Each row of a before or after table is a point. One or more steps were done to the points. Then noise was added and the rows were shuffled. The steps act on how far a point lies along the listed directions, d1 being the first. Write out the steps. A step turns or swaps two directions, mirrors them in a line or flattens them onto one, adds a multiple of one to another, or multiplies one. Angles are multiples of 10 degrees, from the lower direction toward the higher: turns from -170 to 170, lines from 10 to 170 but not 90. Use the fewest steps. Two steps may share a direction if one is a turn and the other turns, adds or multiplies; they go together, in the order done. Otherwise the lowest direction goes first.

Directions:
(1): [-58 -12]
(2): [ 12 -58]
Before (14 x 2):
[[ 26 -32]
 [-32  23]
 [  3 -56]
 [ 62  11]
 [ 14 -35]
 [ 24 -17]
 [ 57  63]
 [-56 -11]
 [-38 -36]
 [ 70  48]
 [ 25  67]
 [ 58  15]
 [ 33 -54]
 [ 33  51]]
After (14 x 2):
[[ 11 -52]
 [-62   9]
 [ 34  54]
 [ 50  50]
 [-38  15]
 [ 31 -20]
 [-10  62]
 [ 34  75]
 [-13  63]
 [-19 -50]
 [-39   1]
 [ 21  82]
 [-52 -17]
 [-22  16]]
Steps: swap d1 and d2

Directions:
(1): [-35  34 -54]
(2): [-54 -49   4]
Before (12 x 3):
[[ -22  -12   -3]
 [  34  -25   28]
 [ -34  -36    7]
 [  -6  -60   38]
 [ -41    2  -11]
 [ -41    7  -34]
 [ -36   -3  -45]
 [ -41  -24  -23]
 [ -64  -73   36]
 [  16   -8   18]
 [  -6  -41   58]
 [ -74 -103   18]]
After (12 x 3):
[[ -38   -6   -3]
 [  32  -24   25]
 [ -26  -46   19]
 [ -36   -5  -35]
 [ -39    8  -26]
 [ -54 -124   45]
 [   1  -48   63]
 [ -21  -17    3]
 [ -50  -86   57]
 [   3  -68   47]
 [  17   -9   22]
 [ -35  -30  -11]]
Steps: add -0.3 times d2 to d1

Directions:
(1): [ 35  23 -19 -60  40 -58]
(2): [-51  28  22  11 -44 -69]
(3): [-46 -12 -11  42  79 -18]
(4): [ 36 -13  91  14  21 -14]
Before (14 x 6):
[[ 24  -6  -4 -22  -4  16]
 [-10  -7  -3  21  72   7]
 [ -8  -7  -5  27  64  18]
 [-14 -17  41  47  53 -20]
 [112 -14  81 -51  17 -10]
 [-30 -27  20  39 102 -51]
 [-66   2 -96   2  -4  33]
 [-15  -4 -17  21  55   4]
 [ 54  25  29 -44 -73  32]
 [-35  -6 -36  38  -3  68]
 [ 10  33   5 -30 100 -86]
 [ 86  15  80 -45 -23 -27]
 [  7 -11  76  13  46 -62]
 [-45 -10   5  44  43 -22]]
After (14 x 6):
[[-17   7   6   9  11 -14]
 [-10  -1  10  -5 -18 -13]
 [-34 -32  -3  47  16  21]
 [-83  13 -50  54 -34  43]
 [  3 -15 -11   7  32  11]
 [-41 -26  51  70 -81  38]
 [ 35  25  27 -38  44 -49]
 [  5  30 -38 -67  38 -73]
 [-19 -13  22  52 -64  66]
 [-18 -43   7  62  -9  74]
 [ -5 -22  22  40  22  28]
 [ 13  21  25  -9 -38  22]
 [-23   7  22  24  14 -10]
 [-13  11  27  21  15 -21]]
Steps: turn d1 and d4 by 120 degrees; turn d2 and d4 by -150 degrees; multiply d3 by 0.4

Directions:
(1): [ 28 -81 -77  35 -23  -4  14  22 -16]
(2): [ -7  32  14  41 -31 -16 -28 104  14]
Before (11 x 9):
[[-21  38  46 -13  -2 -12 -16  11  13]
 [ 12 -41 -31  13  -6 -13   8  15 -23]
 [  5 -88 -79  -8 -17   1  28 -33  -3]
 [-32  50  48  12 -19   9 -38  77  15]
 [ -6  29  20 -26  16  19  11  -6  33]
 [-34  68  66 -34  -8  -4   9  -7  26]
 [-37  95  79  -1 -15   3 -32  63 -23]
 [-18  65  67 -18   2 -20 -16  24  33]
 [ 11 -46 -61  18 -21   9  19 -39  11]
 [-52  78  73   5  -8 -28 -37  82  21]
 [ 42 -92 -31  37  -5   6  14  12 -10]]
After (11 x 9):
[[ 41 -91 -27  16   9  13  25 -30 -14]
 [-15  30  36   2 -13 -14 -19  37  15]
 [ -7  35  24 -17   9  13   7  16  37]
 [-27  66  46  29 -35  -5 -36 107 -30]
 [ -4 -69 -58 -36  -1   9  30 -77  -5]
 [-11  49  49   4 -12 -26 -23  61  34]
 [-29  64  58 -12 -24 -10   0  39  28]
 [ 16 -44 -35   0   3  -8  14 -11 -24]
 [-40  41  33  35 -27 -35 -36 120  15]
 [  5 -33 -44  -1 -10  11  21 -67  11]
 [-20  15  15  31 -33   5 -36  97  10]]
Steps: turn d1 and d2 by -30 degrees

Directions:
(1): [-38 -20  62 -60 -12  40  37 -22  54 -33 -11 -65]
(2): [ -5  51  -8 -15  66  55  66  56 -14 -17  49  22]
(3): [-21  24  31 -23 -44 -36  26  63 -88   7 -42 -35]
(4): [-41 -58  59  67  61 -31  -8   7 -28 -10  42 -27]
Before (11 x 12):
[[ -7 -19  43 -12  10   5  10   7  -7 -13  -4 -30]
 [ -9 -21  34 -20  14  20  12 -13  31 -16  -6 -12]
 [ -5  31  12 -26   4  40  29  20  26  -8   1   0]
 [-22 -23  18  11  15   3  -6 -25  21 -13 -10 -24]
 [ 10  -6 -24 -11 -16  -2 -21 -31  11  11 -16   9]
 [ -6 -16   2  13 -29 -44  -6  19 -44   9 -17  10]
 [  5   0  27 -23 -39  -8 -18 -13  23   4  -7 -20]
 [-14 -35   6  46  39 -23 -26   2 -41   9  34   3]
 [-27  -8  30   7 -20 -16   7  25 -43  10 -10 -20]
 [ 19  37 -31  22   5   0   6  22  -1  14  21  31]
 [ -1  19   8  -2  21  12  13 -11  27  -1  20  -1]]
After (11 x 12):
[[ -4   1  17  -4   5   5  -2 -31  41  -2   9 -13]
 [-48 -45  59  15  20  -6   2 -18   8 -24 -10 -57]
 [ 47  44 -70  38  -7 -12 -22   8   3  29  14  63]
 [ -5   3  -7  32  11 -36  14  50 -68   7  12  31]
 [-40  -9  42  24  33   5  29  39 -41  -2  31 -15]
 [-30 -38  77  -9  39  17  24   3   7 -30  16 -52]
 [ -2  21  36 -58 -53   9  10   4  20  -5 -19 -33]
 [-38 -76  38 120  91 -64 -45  15 -85  11  71   1]
 [  4  28   4 -54 -16  61  22 -17  79 -12 -12  -3]
 [-29 -41  68 -35   6  24  19 -24  47 -29 -14 -45]
 [ 21  20 -38 -35 -48  -5 -13 -14  -8  18 -41  11]]
Steps: multiply d1 by 2; turn d2 and d3 by -60 degrees; multiply d4 by 2.5

Directions:
(1): [-56   5 -14  -8 -56 -68  59 -26 -74  -3  -8  60 -13  11]
(2): [ 39 -49  76  73  29  -8  21 -26 -16 -76  17  30 -21 -11]
(3): [-54  19  58   1   2  48  77 -40 -15  19  18 -82  23  -8]
Before (14 x 14):
[[-16  -7  79  45   9  20  53 -30 -11 -32  29 -26 -13 -14]
 [ -1 -18  44  22  16  30  15  -5  21  -8  23 -27  -2 -12]
 [ 15  15 -32  -4   0  25 -22  29  26  20  -1  -3  12   0]
 [-43  18  -6 -14   1  18  23 -21 -17  48   4 -31   9  -2]
 [ 43 -11  17  15  -4 -14 -12   6   8 -26  10  23 -12   3]
 [-44 -11  71  17  -9  38 103 -58 -35 -11  15 -59   5  -4]
 [ 11 -15 -22  -6 -11 -16 -24   2   0  -1  14  28  -6  12]
 [-21   2  17   2  -7 -14   1 -10  -6 -12  33  -3   9  17]
 [-25   7 -24 -23 -33 -11  -5  17 -13  37   3  11   6  15]
 [ 16   8  49  -8  30  52  -9  -7  18   5   7 -63  12  -1]
 [ 12  -4 -53 -59 -22 -39 -50  26  -2  -4 -14  52 -13   2]
 [-23  15  22  -5   4  74  49  -7  11  31   3 -89  24 -15]
 [ 29 -28  20  30   7  -8  16 -20   2 -19  -8   3 -26  -2]
 [  4   8  21  -4  19  40   7   3  34  22  -1 -45   6 -10]]
After (14 x 14):
[[  37  -24   72   48   48   93   26  -10   37  -17   17  -88   11  -26]
 [  47   -7   47   18   59   77  -23   14   72    1    9  -64    7  -15]
 [   1  -10  -26   -8  -17  -22  -18   -1  -10    3   12   33   -5   13]
 [  62    3   62    4   71  101  -52   10   72    4   12 -106   19  -11]
 [ -62   37   19  -20  -19   32   48  -13   -1   39   15  -63    7   -7]
 [  15  -22  -33  -33  -26  -62  -29   10  -26  -34   -8   85  -26    0]
 [ -14  -21   37   37   11   -3   39  -38  -39   -9   13    9  -13   -8]
 [ -79    8   44  -11  -37   19  122  -62  -54   10    6  -55    8    7]
 [  60  -10    4   32   35   44  -41   29   46  -16   10   -5    5   -8]
 [ -14  -27   15   24  -29  -43   19   -4  -46  -19   10   62  -15   10]
 [  17   21  -25  -31  -16    4  -20   20   26   23    3   -8    5    8]
 [ -35    6    5  -10  -19  -24    8  -15  -17   -4   30    0    8   20]
 [  -4    8  -30  -24  -10    4    9   -4   12   38  -19  -29  -10    5]
 [   0    0   21   -4   25   63   -9   10   53   24   20  -69   12  -13]]
Steps: multiply d1 by 2.5; mirror d2 and d3 in the line at 80 degrees

Directions:
(1): [101  74   8 -67   8   5 -13  14 -21 -24  68  40  -3  12 -34   4  24 -66
   5 -37]
(2): [-65  47   2  -9 -80  25  20 -18  36 -20 -34 -22  18  90  -1 -25  19 -40
 -16 -81]
(3): [ 78  18  47  29 -59 -20  62  21 -65 -32 -17 -37  47  13  28  12   2  85
 -17 -14]
(4): [-14 -27 -16 -33 -75   2  22 -25 -30 -73 -31  63 -32 -51 -84 -43 -39  16
  26  13]
(5): [  2  -5 -39  89 -38 -60 -91  70 -25  -2 -11   3  11 -19 -39  28   2 -24
  13 -58]
(6): [-46  27 -27   9  79   5  20  33 -43 -33  40  30 -57  35  13 -19 -48  71
   0 -78]
Before (12 x 20):
[[-88  -3 -15  -7  23  32   7 -34  43  28   0  -4 -29  57  31 -12   5 -20
  -14  -9]
 [-24  13  30 -20 -34  36  33 -40  17  -3  -4 -13  21  34  20 -18  11   0
   -3  -8]
 [-16 -18  -7   3 -41  -6 -14  -2 -10 -10 -16   6  -5 -21 -25 -20  -4   4
   19  16]
 [ -3 -12 -19  13 -38 -20 -22  15   7  -1 -32   2 -10 -33 -12   2   2   9
   21  19]
 [ 25 -13 -11  12 -13 -24 -25   9  15  17  -5 -10  17 -14  -8  15  28 -26
   -2   6]
 [  1   8   4   0 -28  -5 -24   2  21  22  -1 -16  30  10  -3  14  30 -59
   -4  -3]
 [ 16  18  -8   9  -1  14 -30  12  18  25 -11 -28  19  13   3   8  24 -48
   -1 -12]
 [ 52  19  20   5 -23  -6  -8  -7   2  21   1 -12  33  12  16  12  46 -47
  -13  17]
 [ 33   1  22 -19  13  10   5  -9  17  22  13  -3  19  13  24   1  30 -40
  -22  25]
 [-27  -7  -4 -33  10  -4 -34  -4  15   2   1  15 -17  -8 -24  -5   9 -37
   10  10]
 [  4 -14   8 -35  34   9 -13 -20  38  45  15 -14  -6 -25   7  18  13 -50
   -3  77]
 [ -4  -2 -17 -17  38  19 -16   4  12   3  16  15 -18  -5  -7   8 -11 -27
   19   6]]
After (12 x 20):
[[  32   -4   14  -18    1    0   15  -17   32   30   -2  -32   29    9
    28   12   40  -18  -16   29]
 [  17   31    4   12   51   -3  -36   24   55   80   14  -58   20   33
    77   42   53  -35   -9    9]
 [  35    2   15  -36  -25   33   31  -25   -2   -6  -25  -12   14  -13
    -9  -15    4   -6    2   33]
 [  44   29   26  -23    4  -15  -16   19  -14    4   17  -12   17   15
     6   18   29  -19   -5  -10]
 [  18  -31   22   -9  -75    3   34  -47   -7  -15  -49    6   20  -31
   -16  -19   16   -4   -1   67]
 [  44   -6    7  -62 -120   -7   14  -24  -28  -66  -24   48  -10  -61
  -103  -24  -15  -39   21   45]
 [  16  -42    9  -30 -103    0   34  -31  -29  -67  -46   55   -3  -51
   -71  -45  -17    0    6   41]
 [  37   19    1  -16   -9   12   13   14  -24  -27   11   12    0    5
   -14    6  -11    1   14  -18]
 [   8    4  -31  -60  -53    9    8  -23  -46  -81   17  103  -67  -31
   -99  -44  -34  -15   27  -12]
 [  10   22    7   30   45  -10  -50   28   27   72   30  -57   30   35
    61   31   44  -36   -8   -2]
 [  32   -4   30  -29  -33    7   23  -25    7    8   -5  -15   35  -11
     4    7   23  -24   -5   42]
 [ -23  -33  -10    1  -76   -1  -15  -21  -20  -47  -21   49  -10  -53
   -69  -29  -26    2   33    8]]
Steps: turn d1 and d3 by 100 degrees; multiply d2 by 0; turn d4 and d5 by 130 degrees; multiply d4 by 3; multiply d6 by 1.3

Directions:
(1): [  7   1 -30 -26 -60 -35 -14 -31  15  99 -20  11  -8 -25  36 -33   4  53
 -55  22  57   7   8 -12  33 -23  -6 -13  87   0  12  57]
(2): [-75  14  38 -57  21  -1  74  49 -30  16 -18 -42 -35  46  24 -21   1   4
  12  54 -16 -66  26 -32 -12  15  -8 -24 -16  12 -28  76]
(3): [   8   12  -43   47   -1    4   11    1   -1  -18    6    7  -25  -40
   26   27   52   16   19  -26  -38    7  -81  -48  -17  -38  -18 -121
   -5  -25  -44   42]
(4): [ -4  32 -51 -30  25 -30  36  38  -6 -32 -26  42  38  13   1  77  58  35
  12  74  44  23   8  26  -5 -28 -85   6   5  15  35 -32]
(5): [ 33  30  -2  68 -32 -29  28  96  44  37  10 -15 -26 -17 -29  49 -76  29
  56  -1  44 -30  -7  -3  31  38  -3  15   1 -43 -23  -3]
Before (10 x 32):
[[  19   16   -9   34  -29   -3  -27   16    7   10   25   21    1  -14
   -14    7  -35  -12   32  -16   15    0  -15    6   -3   21   21   33
    -1   -7    8  -39]
 [  57  -23   -6   63  -23   18  -46   -1   24   -3   20    5   13   -7
   -35   14  -38  -19    1  -24   17   49   -2   49   22    3    6   79
    -1   -2   55  -67]
 [ -11  -14   48  -15   39   13   15   28  -18  -23   -8    8    4   31
    -2   -7   24  -37   26   -9  -44  -23   11    7  -25   21   20   30
   -55   11    4   -3]
 [ -25  -16   29   -5   73   53   44  -10  -48  -77   10   -3  -13   26
     1    2   43  -34   16  -13  -88  -25  -40  -28  -60   -9    8  -92
   -67   20  -41   16]
 [  34  -37  -12  -52  -48   11  -72  -75   -4   54  -10    7   21   -6
   -10  -67  -26    1  -56  -25   44   28   39   39   19    3    3   80
    45   11   37    9]
 [  18  -11   13  -13   28    4  -20  -39  -12  -32   12   38   22    1
   -19    6   37  -17   -1   11   -6    8   -7   -7  -27  -21    8    1
   -27   13   19   -1]
 [   2  -12    1   -4  -45  -13   12   13   -5   27   15   -7  -54  -29
    25   -9  -19   -5  -21  -17   -1  -16   -2  -23   27  -19   41  -65
    15  -14  -26   72]
 [  25  -10  -27   35  -37  -20   -9    6   51   62   16   10  -17  -19
    15   -5   -4   47    6   -4   21   15  -15  -15   18   -6    8  -27
    42   -7  -13   36]
 [ -92  -21   61 -115   20   17   35   11  -58    1  -16  -43   -6   79
    35  -59   27  -21  -30   66  -29  -77   53  -22  -22   22   11   21
   -16   33   22   42]
 [  20    4    4    9   22  -24  -14   21    4  -35  -20   15   30   31
   -34   44  -20    3   25   15   21   24   27   32   11    5  -46   33
   -31   19   34  -60]]
After (10 x 32):
[[ 10  20 -23  39 -28   0 -22   9  -1   8  29  20 -18 -20  13   3 -11  -6
   28 -15  -2   0 -41 -17  -9   6  18 -21   7  -9  -9 -16]
 [ 57 -12 -41  93 -29  23 -28   0  17  -7  26   4 -28 -47  -3  23  15   0
   16 -49 -30  44 -79  -8  -1 -30 -13 -55  -1 -21   1  -3]
 [ 21 -29  48   5  11  14 -29 -17  -5   8   0   9   7  14  -8 -41   4 -46
    1 -38 -42   2  16  18 -19  22  49  44 -32   9  12  -8]
 [-46 -42  85 -58  50  54  25 -38 -52  -5  13 -33 -16  60  -2 -82 -19 -54
  -23  -7 -70 -48  39 -10 -36  24  61  -3 -39  54 -14  27]
 [  2 -47  37 -77  -7  17 -66 -65 -23  -4   5   8  49  47  -3 -55   3 -37
  -66  12  13   0  73  45   6  24  36 127  12  28  79 -76]
 [-22 -14   9 -73 -23 -23  24  -5 -24  31  -8  10 -20   6  26 -18   8  -2
  -52  33  17  -4  41   3  27 -29  10 -11  28  26  11  65]
 [-12   5 -30  -3  -9 -25  27  32  33  41   3   7  -5   3  15  15  22  55
   10  46  30   4   2 -21   6  -7 -21 -32  31   9 -10  45]
 [  8 -15  23   0  26   6  -5 -26 -12 -30  16  28  11   0 -17  -4  22 -13
    0   6 -19  -8  -8 -21 -32 -17  24 -21 -36   8  -1  20]
 [ 50 -20 -88 -25 -31   9 -70 -86 -12  11 -20  51  38 -41  13  -8  73  27
  -52 -32  24  73 -29  24  -7 -56 -61 -21  48   5  28   7]
 [ 46  16   3  82  11 -17 -21  55  25 -35   7   1   6   2 -42  59 -47   2
   61 -36 -10  15 -21   5  12  21 -26 -15 -54 -18 -12 -51]]
Steps: add 1 times d4 to d5; turn d1 and d4 by 50 degrees; turn d2 and d3 by -80 degrees
